Every row gives one point. Each copy is the shape, with its points in the same order, stretched, turned, moved and blurred by noise. Is it also mirrored, or only turned?

Shape:
[[ 3.0 -4.2]
 [ 1.6  0.2]
 [-2.7  3.5]
 [ 0.7 -3.9]
 [-3.5 -2.5]
 [ 1.0 -0.9]
 [-2.6  2.9]
 [ 3.0 -4.2]]
Copy 1, 8 rows:
[[ 3.5 -1.1]
 [-1.5 -0.5]
 [-5.9  2.6]
 [ 2.9  0.7]
 [ 0.4  4.2]
 [-0.4  0.0]
 [-5.2  2.3]
 [ 3.5 -1.0]]
Copy 1 is: mirrored
Copy 2 (8 x 2):
[[ 1.0 -6.0]
 [-1.3 -1.9]
 [-1.3  3.3]
 [ 2.4 -4.3]
 [ 3.9 -0.9]
 [-0.1 -2.2]
 [-0.3  2.6]
 [ 0.9 -5.9]]
Copy 2 is: mirrored

Shape (6 x 3):
[[-1.3 -2.3  1.3]
 [ 1.3 -5.6 -0.6]
 [ 0.1  1.1 -1.9]
 [ 3.9 -0.3  0.5]
 [-1.2  3.2 -2.2]
 [-1.1 -0.6  6.8]]
Copy 1 (6 x 3):
[[-0.7 -3.9 -0.6]
 [ 1.6 -4.8 -4.4]
 [ 0.2  0.6 -1.2]
 [ 4.6 -1.5 -0.6]
 [-1.4  2.2  0.0]
 [ 1.0 -5.8  5.0]]
Copy 1 is: only turned
Copy 2 (6 x 3):
[[ 2.1 -3.3  0.9]
 [ 6.5 -2.8  0.2]
 [ 0.6  2.0 -1.3]
 [ 3.9  2.1  2.8]
 [-1.8  1.6 -1.0]
 [ 1.2 -4.8  6.3]]
Copy 2 is: only turned

Shape:
[[ 6.7 -1.7 -3.0  0.4]
 [-1.4 -1.3 -3.2 -2.4]
 [-0.8  7.1 -1.6 -2.4]
 [ 0.5 -3.4  2.2 -1.4]
 [-1.6 -3.0  1.4 -1.5]
 [ 7.3  4.8  0.0  4.0]
 [-0.7 -3.1  1.4 -0.5]
 [-0.6 -0.9  3.2 -2.3]
 [ 1.5  1.2 -1.1  2.1]]
Copy 1 (9 x 4):
[[ 4.7 -1.3 -2.5 -1.6]
 [-3.5  0.1 -1.1 -2.1]
 [-0.8  3.3  5.2 -0.1]
 [-1.7 -0.9 -3.7  3.6]
 [-3.8 -0.6 -2.6  2.5]
 [ 6.9 -2.1  3.6  1.7]
 [-2.9 -1.7 -2.3  2.8]
 [-2.3  1.0 -1.9  4.3]
 [ 0.8 -2.6  1.8  0.3]]
Copy 1 is: mirrored
Copy 2 (9 x 4):
[[ 0.4 -4.3 -4.9 -2.4]
 [-3.8  1.2 -0.1 -2.9]
 [ 4.0  6.0 -1.2 -2.5]
 [-2.7 -3.3  2.7  0.0]
 [-3.8 -1.1  2.7  0.3]
 [ 6.9 -1.4 -6.9  1.1]
 [-3.3 -2.1  1.8  0.6]
 [-0.7 -1.2  3.6  0.1]
 [-0.5  0.6 -3.2  0.9]]
Copy 2 is: only turned

Shape, 8 rows:
[[-4.4 -0.2 -1.5 -1.3]
 [ 4.6 -3.1  2.2  4.1]
 [-1.1 -0.6  1.8  0.1]
 [ 4.1  3.2  0.1 -1.5]
 [ 2.9 -4.3 -3.3 -0.2]
 [-1.9 -4.3 -3.7 -2.4]
 [ 1.2  3.2  3.1 -0.4]
 [-2.8  5.1 -2.2 -1.4]]
Copy 1 (8 x 4):
[[-1.6  0.0  0.4 -4.2]
 [-2.7 -4.0 -1.5  5.2]
 [-0.2 -1.7  0.9  0.2]
 [ 1.5 -0.4 -3.9  1.9]
 [-4.5 -5.1 -3.2 -2.7]
 [-3.5 -4.3 -0.3 -6.3]
 [ 3.4  0.5 -1.1  2.7]
 [ 0.0  3.8 -1.3 -2.6]]
Copy 1 is: only turned
Copy 2 (8 x 4):
[[-3.1 -0.6  0.3  1.0]
 [ 7.1 -2.4 -1.1  1.1]
 [ 0.6 -2.3  1.4 -0.1]
 [ 3.6  3.1  2.5 -3.4]
 [ 2.7  1.8 -4.7  0.1]
 [-2.1  0.6 -3.9 -0.2]
 [ 2.1 -0.3  4.7 -1.7]
 [-2.2  3.2  4.0  0.7]]
Copy 2 is: only turned
Copy 3:
[[-5.1 -1.1 -1.0  1.5]
 [ 5.3  3.2  0.7  5.8]
 [-0.9 -1.1  0.6  2.5]
 [ 3.8  0.5 -3.5 -1.6]
 [ 0.1  2.5 -4.4  6.1]
 [-4.9  0.1 -4.3  5.2]
 [ 2.5 -1.0  0.1 -1.2]
 [-3.3 -0.2 -1.9 -3.8]]
Copy 3 is: only turned
